Rows are points. A path goes straight from each point to the next, and from the last back to the first. The post is the endless flat space through its rows: a point in 2 columns, a line in 3, a plane in 4, and so on, so that a path can go around it. How many times does the path go around the post? Going back the other way cancels.

Post (2 x 3):
[[ 25 -12  -6]
 [  5  35  23]]
Path (20 x 3):
[[ 24 -36  -2]
 [ -2 -35 -25]
 [ 17  -2 -18]
 [ 64  18 -16]
 [ 48  18  38]
 [ 17 -40  10]
 [-15  31  22]
 [  0  27  -4]
 [ 45  29  -5]
 [ 34  31  22]
 [ -7  27  45]
 [-13  11   7]
 [  4  30  -7]
 [ 45  41  11]
 [ 41 -25  17]
 [ 24 -64  -4]
 [ -7 -60 -32]
 [ -9  22 -23]
 [ 32  12  -2]
 [ 43  35  49]]
Times around: 4

Post (5 x 6):
[[-24 -40  28 -25  -2  -6]
 [  1  18   4  -5  15  26]
 [ 29  52   7  19  -8  22]
 [ -3 -17  -3  24   5  19]
 [ 17 -30  -2   5  26   6]]
Path (28 x 6):
[[  5 -25   4 -16  30 -22]
 [-12  -3  22  40 -25  -4]
 [  4  11  36 -32 -21 -20]
 [ 20 -56 -11  21  -5  -8]
 [ 27  -6  20  -5 -22  24]
 [ -8  20  42 -44  24  24]
 [ 18  47   5  -1  56  18]
 [ -3 -60   7  42   6 -29]
 [  5 -29 -27   3  19  -8]
 [ 24  29  -3 -39  41  32]
 [  4  21  23   3 -14  31]
 [ 48  -7   1  -3  73  30]
 [ 43   8 -14  33  38  21]
 [-21  47  21   3 -10   7]
 [  4  -4   9 -25 -23 -22]
 [ 16  13   2 -14   7  37]
 [  8  17 -11   6  36  69]
 [ 28 -19  31  -5  39 -10]
 [-25  -7  16   7   7   1]
 [ 23  10   0  17   8   0]
 [ 18  64 -10   0  -9  23]
 [ -3   0  21 -52   9  16]
 [  2 -16  -2   9  20  36]
 [ -2 -26  29   5  27  -1]
 [ 34 -26  10  -5  49 -10]
 [ 18  25  18 -28  48  37]
 [ 18  10   0  70  12  38]
 [-46 -95  35 -11  25 -27]]
Times around: 4

Post (10 x 11):
[[ 25   3 -17  11  -1   4 -29  -5  -1  10 -19]
 [ -2  -4   6 -14 -21   7 -12  -7 -20  -8  -3]
 [-20  20  28  10   8   4  28   2  -3  46  -5]
 [ 12 -11 -19  41  19  26   3 -11 -16 -13  23]
 [ 31  23  26  27  -2  22  -1 -24  31  -7   5]
 [  5  16 -24  26  17   0   1 -41  -7 -19  11]
 [ 23  17 -16 -31  -6  20 -12  -7  -9  -9  10]
 [ 12  15   8  -9  -3 -25   1  13 -12   9  31]
 [-10  49  45   0   2 -12  51  38 -18  23  -6]
 [  7  -6 -18 -14  -6   5 -12  11  23  -9  -5]]
Path (27 x 11):
[[ 16  43  40  44  18 -23  20  38   3  -7  20]
 [  9  -9  40 -10  -1  -5  -2  44 -34  -1  19]
 [ 26  21   7  13  15 -21   7  32  23  65 -20]
 [ 33  12  -3  40  19  17  22   0 -26  21  43]
 [-33  32  24 -25 -47 -53  29  18 -31 -54  33]
 [-14  64  46 -14  -6  -7  19 -14  -7   5  43]
 [  9  52  -1 -16  28 -24  -4 -11 -11   3  27]
 [ 23  27   8  -3  22   2  13 -49 -13 -15  31]
 [-10   8 -18  33  26 -10  34 -34  14  -3   1]
 [-28 -36  26   8 -24  33  10  -7 -10  20  22]
 [ 17   2 -20  22  11  23 -14   8 -15  36   7]
 [ 29  37   6  22  22  12  -1  33  -9 -20   6]
 [ -5 -23  29  42  -7   3 -21 -14  10  10 -28]
 [ -6  -1 -22  -6   2  23  10  -8  -5 -33 -22]
 [ 45   8 -30 -11  21 -29  -7 -11  13  19  19]
 [ -7 -17  41 -26   1  -5   1  23  -5 -20  35]
 [-26  12   2 -15  12 -17 -34  -6  22   2 -30]
 [ 13  13  44 -25 -15  59  12 -35  -8 -14 -16]
 [ 42  13  -7 -23 -13  -6   1 -30 -17  16   1]
 [  9  -9 -24  -2 -23   4   7  25   9 -18  -1]
 [ 25  54 -13 -22  12 -65   9  63  -4   2  95]
 [ 17  23  -5  44  18  -6 -28  29  20   7 -24]
 [-42   0   3 -46   7 -19   5  -5  -6   9   8]
 [-40  -9  29   0  14  -3  47 -19  33  17  32]
 [ -8  12  10  19 -14 -17  31 -19  -2 -15 -39]
 [ 35   0  -9   7 -25   4  -3  14 -47 -75  52]
 [-19  29   5 -16 -12 -10 -12   1 -12  -5   6]]
Times around: 4

Post (17 x 18):
[[-20  16  41 -28 -10   6 -13  19   8  -8 -22 -43  -5  29  -9   0  19  -5]
 [-55  13  -1  14  27  39  29 -12  -3  33  10  -7  -4  14  17  14  53 -70]
 [-18   5   8 -16  22  -1  13  15 -21 -13 -37  20   8  10 -34  16 -17  13]
 [-18  37  -7  15   4  31  15  27 -29   4 -15  10   5  -2  12  -8 -10  32]
 [-23  30   2  28   0 -11   9 -41  14  35   7 -14  15  30  10  -7  63  -2]
 [-25  20  10 -10  45   2   8   4   5 -30 -25  -3  -4   5  19   5   3  39]
 [-22  33  14  -8  32   9 -15  24 -39 -30 -32 -18  21  33  -5   5  -4 -14]
 [ 28  -3   6 -24  33 -57 -21 -39  -9  17  59   1 -33   4  42  16 -34  52]
 [ -5   4  31  -9  22  19  21 -11 -12 -27  43 -24   0  14 -12  14  57 -26]
 [-28   2  13 -13  15  34 -27 -19  -5  18  33  27  25  30   2   3  43 -29]
 [  9  30  13  18  10  32  15 -11  22  41 -16   3  -8  36  32  -8  40 -18]
 [-13  15  10   6   9  -8  12  17  -1 -27 -55  11 -28  -7  -1 -35  19  -2]
 [ -5  32  -7 -28   4  -4 -13  39  -7 -20 -61  10  -1  -3   5  15  15   1]
 [-14  23 -25 -17  -2   9   3  -2  -7 -42 -34  22 -34  30   7  15  -6  16]
 [-23   8   6  13  -2 -17   8  39   6 -18 -42  20   0  23  17   5   0   3]
 [ 45 -11  -5   2  35 -18 -24 -37  10 -15  71 -37   2 -12  12  16 -54  61]
 [ 29 -53  -4  -7   7 -11  10 -48 -16  -4  38 -34  -7  -4  45  15 -18  34]]
Path (25 x 18):
[[-27  -7  12 -27  37 -54  38 -17 -11 -50  13 -41 -55 -31 -19  -6  50 -21]
 [-41  16 -18   3  -5  -3  14  32 -30  27  -9  24  32 -17 -11  31 -26 -14]
 [-28  11   2  -2  65  58  10 -10 -12  -8   3  -4  -4  16  20  36 -20 -15]
 [  3   2  15  20 -12  12   3  35  21 -14  -3 -21 -11 -16  35  -4  26  51]
 [ 34  47  -2  27  10 -29 -34 -38 -12  10  77  35  12  -3  17   2  -7  87]
 [-30   0  48 -22   7 -42 -38 -20  42 -15  40  12 -26  21  20 -26  45 -13]
 [-27  11  11 -56  44   1   7  51 -56 -52  -5 -12  39 -23 -12  29  10   2]
 [-17 -21  -6   1  -7  31 -18 -17  -6 -34  58 -41  41  23 -27   3  41  44]
 [ 10   2  30 -20  26  56  26  19 -18 -31  46 -18   3  -3 -25 -31  43 -12]
 [ 19  18   5   6  12  15   9  -4 -34  -8  28  46  26 -17   0 -31 -29  17]
 [-16  -8  21   7  -4  60   3  10 -45 -24  12 -47  25  -2  -4 -11 -10 -11]
 [-26 -12  82 -45  41 -18 -13 -26 -15   6  36 -39 -15  12  19 -35   5 -16]
 [  4  17 -31   2  34  33  17 -25 -51 -14  49  22  20  13 -27   9 -18   0]
 [-38  -6   1 -46  28   6   4 -20  44  18 -80   2 -12  21  13   8  20 -10]
 [ -3  24 -36   0  26  46 -20  29  19   6 -37   9  27   5  10  27  -4   5]
 [-44 -31  32  41 -32  13   7 -14  57  49 -62  25  12  89 -17   9  43 -27]
 [ -9  37   6   0  10  12   7  24   6 -14 -95 -18 -10  44  21  29 -10 -59]
 [-29  21 -22  12 -13  -1   9 -15  -5 -60  42  -4   3  25   4   9 -12   7]
 [ -5  41 -10 -28 -12  79  -8  -4 -32  20  12  -9   6  13  -9  62 -26 -28]
 [ -3  14  39  27 -15 -14 -14  13  51  25 -76   1  -7  28  10 -32  85  -1]
 [-21 -18  33 -27 -15  -6 -21  -4  -9  21  15  23   7  21 -30 -21  25  -1]
 [-26   0   4  11  12   3  37 -10 -26 -27  23 -72  32 -19 -11   3  41 -50]
 [-21  76  20 -21  56 -46 -60  13   7  21 -35  -1  32  32  21  34 -20 -45]
 [-12  21 -17 -10  10 -20 -26 -33  17 -28  11 -33 -59  -4  26  16  51 -20]
 [ 15   1  -6 -10  88  34   7   3 -54  16  35  23   3  -5   5  30 -54  29]]
Times around: 1

Post (17 x 18):
[[-20   2 -12  28  -9  17  56   7 -40  42 -19 -13 -11  18  20  -2 -15  47]
 [ 20  -1 -42   9   9 -27  11  18 -37 -10 -35  -7   0  14  20  -2  45   1]
 [-20 -31  -3  27 -28 -19   2   4 -22 -21 -38  13   9 -45  37  19   4  15]
 [-10 -14  24  32  26 -19 -31 -23  -6 -32  18   3  16   6 -35 -21 -26  13]
 [ -5  14   5 -21 -27 -20  30  21 -11  24 -22  27  15  21   6  34  58  17]
 [ 19 -29  41   3 -15  -3 -36  14 -10  13  27  33  41  39  12 -12   7   5]
 [ -7 -16 -11  13 -24  26  11   1 -25  -1 -17 -28  33  29 -43  18  -3 -28]
 [-31  37 -33  -3 -14 -10  -1  -3  -3  39  14 -30   8   0  20  -4  10  21]
 [ 13  13 -34 -20   2  36  30   7 -18  20  10 -13 -11  23  11  -7 -16  11]
 [-17 -32 -14   7 -15   9 -15 -42 -36 -43 -49   6 -30  48 -21   9   4 -33]
 [-38   1 -40  29  32  -1  -2  13 -17 -20   7  12  -5  10   9 -20   2  23]
 [ 23 -30  13   9   9  37  -1 -27 -13   4 -48   7 -11 -21 -36 -20  25  42]
 [  9  -7  43  29 -14  -1 -16  19 -12  25  34   9 -27  26  10 -12  34   7]
 [ 12 -54  34  20  16  39 -15 -42  19  -8  20 -17   8  11 -11 -22 -24  16]
 [  1 -12 -17  16  12  25  13 -38 -10   6  10 -11  27 -35   6   4   5  41]
 [ 44  -8   1   8  -2 -13 -11  -8  24  20 -13  56 -55  14  14  -1  40  17]
 [ 36   5  17  -1 -24  -5 -27 -17  17 -25 -20  24  38  48   4  49  47   5]]
Path (29 x 18):
[[ 47  43   6 -14  -5   2  -3   7 -20  -7 -38 -37 -11  21 -13   8  36 -30]
 [ -3  18  14 -19 -14 -54 -28  10   4  29   6  53  15  64  48   8  -8  12]
 [  3  36  19   1 -57 -29 -32  50  -7  61  22 -35  10 -14  16  21  46  21]
 [-36   2 -47  -4   9 -41  59  24   7  33  -7  31  11  13  -6   8   7  30]
 [ 28  33  14  42   3  21   2   9 -28  19   0 -21 -21  17  22 -34  27  67]
 [ -5  22  18 -11  -9 -46 -14 -28  19  11 -22  18  56  27   8  10  60   8]
 [-18  27 -17 -13   9   7  27 -16 -32  30 -33  52 -13   5 -13  21  65  50]
 [-54  34 -24  -3 -18 -20  -8  34   2 -19 -42 -13   5  31 -35  43   0  12]
 [-11 -20  13   2 -38 -52  -8  28  -2  18  28  27  10  14  29   0  -7  18]
 [-16  17 -32  18 -14  11  19  19 -27   3  14  -5  10  17 -26 -31 -20  22]
 [ 65 -20  52  30 -14  42  -8  -7 -29  -2 -42  14   2   8 -21  -2  75  22]
 [-27  44 -15  20  20 -15  25  34 -33  -2  -7 -21   5   5   6 -10   2  25]
 [ -6 -36  -3 -44  19  18 -46   4   6 -33   6  19 -22  30  23 -16 -26 -21]
 [ -7 -20  48   8   6  13  -1 -11 -17 -12 -29  36 -12  25  15  19  56  32]
 [-26   2  28  -9   8  34  19 -36 -11 -23  26  40  52  70  27   2 -28  20]
 [ 28  46 -42  37 -20   0  27  30  30  20  -9 -14   5   0  -4 -16 -23  42]
 [  4   3 -14   4 -35  15  -6 -10  35  -6  -7 -44  17  18   4 -12 -24  31]
 [-78  -8  14 -14  -6 -35  12 -51 -68 -10 -30  16  29  35  27 -20  11  43]
 [-34 -69  34   6  -4  43 -21 -42 -17 -28  -9  48 -18   2  22 -16 -27  -8]
 [-13 -38  19   2  60   3 -27 -20 -17 -37  25 -33  13  -5  -5 -49 -55  16]
 [-15 -19  -1  77   4  56  35   9 -32  39  18 -33  14 -18  31  23  15  95]
 [-43 -10   7 -35  27  37  30   2   1  10   0  42 -61  26  -3 -54 -66  72]
 [ 18 -23 -13   2 -34  38  26 -20 -25 -21 -17  36  26  48 -15  13   8  -5]
 [-14  13 -30  24  21 -12 -31 -46 -46 -65 -71 -34  20  21 -48  -5  40  -3]
 [  5  29 -13  -4  49  37  58  -6 -24  27 -24 -38 -34  12  -4  -2   2  41]
 [-74 -46  13  32  22   4 -21  -9 -16  23 -23  52 -45  36 -19 -28  30  41]
 [ 19  20  11  24 -29 -28  -3   0 -11  39  27 -51  43  38  38  41  46  44]
 [-43   2   0  63 -31  -3   9  27  -5  -9   6 -12  68  12  30  47  52  31]
 [-45 -19  36  18   7  16 -34 -12 -30 -17  61  20  60  43  37 -22   8  35]]
Times around: 4

Post (17 x 18):
[[-57  25 -35  -1  28 -27  13  -8 -11  -2  36 -18 -14 -11 -12   9   7  15]
 [-21  11  -3  21   5  -4  -6  10 -24 -10 -20 -12 -55 -11   2 -19   6  38]
 [ 48  37 -20  40   0  -8 -10  44  40 -31 -12  17  33  38  -3  27   1 -29]
 [-27 -23 -29 -17  -4 -16  -3 -15  -9  -9  19 -29 -47  50  23 -13   7  12]
 [-24   4  24 -29 -34  16  25 -23  24  38 -23  -2  -6  -4  -8  -6 -22  31]
 [-20 -18 -29  22 -22 -13 -14   0   1  47  15 -25 -47  -6 -25   2 -21  41]
 [ 30   3  36   5 -16   5 -25  29  14 -45  -4  28  75  30 -26  59  14  -6]
 [ 14  27  -3  21  20  -6  11  -5 -41  25  26 -11 -39  26  18  26   4   3]
 [-26 -10  25 -18  14  34 -14 -22  44  62 -28  15  -9 -38 -25 -15  38  -9]
 [ 58   9  -4  11 -11  17  -7   6  44 -23  14  43  54 -19  17  11  11  11]
 [ 19 -24  13  14 -16  35  29 -15  36   0  10  15   0  -7 -53 -11   7 -21]
 [ 43 -13  -4  -3  -9  -2   2   7  38 -44 -32  34  31 -10  10  62   8 -38]
 [-51 -14  17  15  27 -40 -14 -11  10  15  16  14 -47   9   9 -28 -18  13]
 [-25  -7  -1  38 -21 -41  30 -18   3  26  12 -41 -17   8   9   3  31  24]
 [ 69  39  31 -34 -16 -14 -15  33  61 -31   1  32  22   3 -18  43  30  -2]
 [-14   4   0   9  13  13  21 -49  26  23 -33  18  -7   3 -39 -11  25  43]
 [-10   0   4   6 -63  26   5 -25  10  44 -13  60  -4 -18 -31 -22  24  -8]]
Path (27 x 18):
[[ 18 -32 -60  28 -44 -20 -29 -41  31  52  42   9  15  48 -24   2 -39  -7]
 [ 17  79  36   7   2  -5   0 -19 -23  78  17   0   6 -23 -41 -24  45  55]
 [ 32  45 -18   1  31  33 -16 -25  54  60 -76   7 -24 -51   0   7  20  52]
 [-33 -19 -60  14  44  38   8   4  10 -33  32  -8  -9 -24 -16  14 -13 -21]
 [  6  31   7  -4 -30  10  -1  18 -26  -8  60   7   2  25  14  22   7  -7]
 [-20  12   0  13  32  -6 -10 -52   9 -14  23   1 -28  30   4 -67 -30  56]
 [-21   8  -1   2 -13   4   4   1 -19 -59 -62  13  15  17 -33  15   9 -10]
 [-18   2  33 -16 -19 -10  -4 -47  33  43  57   4 -11 -12   9 -56   7  35]
 [  8 -43 -13  16 -57  20  14 -50  44  -3 -11  64 -25  37  22 -36  18 -25]
 [ 34 -23  -4 -24  31  -4 -21   3   0  17  43  -6 -55 -30  32  43  -3  44]
 [-23 -14  19  12 -10  15  58 -26 -74 -13 -48  24   1  21  37  37  15 -35]
 [ 12 -36   7  -9  13 -12  19 -73  22   6 -11   3  45  24  37 -23  25   6]
 [ 45 -18  -3   7 -32  33  26 -26  11  13 -15 -69 -24   9 -42   4  -6  92]
 [ 70  43  19   8   9  58 -28  19 -10 -12  16  34 -43 -36   0  42  -6   5]
 [ 33  26  49 -44  41  35  24 -31   3  -9  -8  23  10 -11  55  56  54  -4]
 [ 17  32  -2   2 -40  10  12  -4  30  -5   5 -42  -5   8 -24  29  17  40]
 [ 27 -16 -16  30 -29  62 -20 -31 -25  42  -7  52  55  16 -15  18 -34 -69]
 [ 42  27   6  -4 -14  -5 -16  -2  30 -17 -44   4 -14  39  70   9   2  14]
 [ -6 -58  32 -71 -49   4   9 -43  46  -3   7   2 -10  -3  36  38  42  58]
 [-18 -34   7  -8  11 -18 -29  36  27  19 -39 -24 -65  42  20  53  27   9]
 [ -2 -34  19  38 -13  11   1 -23   9  22  -7   9 -24  31 -29  12  53 -10]
 [-68   4  23 -26 -26 -55  14 -33  39  13  63  -9  14   2 -14  -9  22  18]
 [  3  13  52  -6   6   6  27 -16   0  -5 -36  18 -26  33  -2  34  19  -5]
 [ -7  14   6  37  -9 -24  44  43 -19 -22  62  -9 -14   9  13  -1  17   6]
 [ 21 -30  -5  49   9 -17  -8  26   7  36 -39 -21 -36 -41 -11   8 -16  42]
 [ -8  44  28  30 -19 -43   7  13 -34  28  13 -61  -4  12  -9  16  81  27]
 [  8 -23  11  15  10  -8   2 -44  58 -16 -16  31  39  -9  12  10   8  19]]
Times around: 2
